Every row gives one point. Each copy is the shape, with its points in the same order, turned, moved and blurred by noise. Say if it was mirrored as well.
In the rows, 128 means zero.

Shape:
0:  98 128 136
1: 161 127 132
2: 144 170 143
3: 164  90 191
4: 129 147  96
5:  59 147  21
Copy 1 (6 x 3):
0: 124 114  94
1: 124 150 141
2:  84 159 113
3: 107  94 185
4: 137 167  94
5: 192 172   7
Copy 1 is: only turned
Copy 2:
0: 104 112 130
1: 163 130 138
2: 124 135 175
3: 190  72 136
4: 121 169 128
5:  41 206  76
Copy 2 is: only turned

Shape:
0:  75 125 179 152
1:  94 197 132 128
2: 162  80  92 131
3: 173  86 107 169
4: 151 141  77  84
5: 119 151  55 118
6:  43 131 181 152
7: 169 118  96 111
Copy 1, 8 rows:
0: 119 161  89 132
1: 204 161  90 155
2: 133  71 184 171
3: 113 116 186 181
4: 202  79 148 175
5: 194  92 131 205
6: 114 154  52 116
7: 166  88 179 164
Copy 1 is: only turned
Copy 2, 8 rows:
0: 118 123 171 185
1:  85 116  89 211
2: 115 104  95  73
3: 108 148 106  75
4: 111  76  45 127
5:  59  78  64 135
6: 108 111 191 204
7: 121 106  64 108
Copy 2 is: mirrored
Copy 3:
0: 116 112 200  97
1:  95  52 149 101
2: 136 165 100 158
3: 178 157  93 136
4:  91 104  66 148
5:  96  83 100 178
6: 104 102 229 112
7: 120 133  74 126
Copy 3 is: mirrored
Copy 4:
0:  76 102 133 197
1: 128 172  98 193
2: 186  79 134 132
3: 197  84 152 150
4: 186 148  84 106
5: 181 140  69 155
6:  71 107 110 212
7: 177 127 125 120
Copy 4 is: only turned

Shape (12 x 6):
0: 137 140 107 144 124 143
1: 168  54 142 143 134  76
2: 117 117 102  66 114 165
3: 100 125  67 122 134 180
4: 102 142  17 119 162  75
5: 127 102 181 224  72  96
6:  74 132 162 108 156 137
7: 152 183 138 128 116 155
8: 131 103  85  64 146 123
9: 148  81 129 103 172  93
10: 114 120  82 144 164 125
11: 189 101  97 129  55 142
Copy 1 (12 x 6):
0: 164 135 129 136 128 125
1: 162 140 159  64 224 158
2:  80 146 152 139 128 140
3: 130 128 144 161  92 168
4: 150 143  99  56  80 209
5: 206 132  75 148 249 114
6:  92  61 100 124 151 126
7: 152 133 124 136 123  70
8:  94 147 164  93 134 161
9: 120 108 177  60 171 148
10: 159 105 127  98 117 168
11: 164 208 167 141 170 141
Copy 1 is: mirrored
Copy 2:
0: 127 132 131 130 137  83
1: 143 106 197 128 167 182
2:  99 187  86 139 114 128
3:  73 183 113 118  98  78
4: 103 137 136   8  87 100
5: 178  93 216 197 104  83
6: 122  97  91 151  77 134
7: 167 129  82 153 145  66
8: 103 156 109  91 132 156
9: 121 115 128 113 151 178
10:  95 118 135  95 119 101
11: 150 199 178 153 174  91
Copy 2 is: mirrored
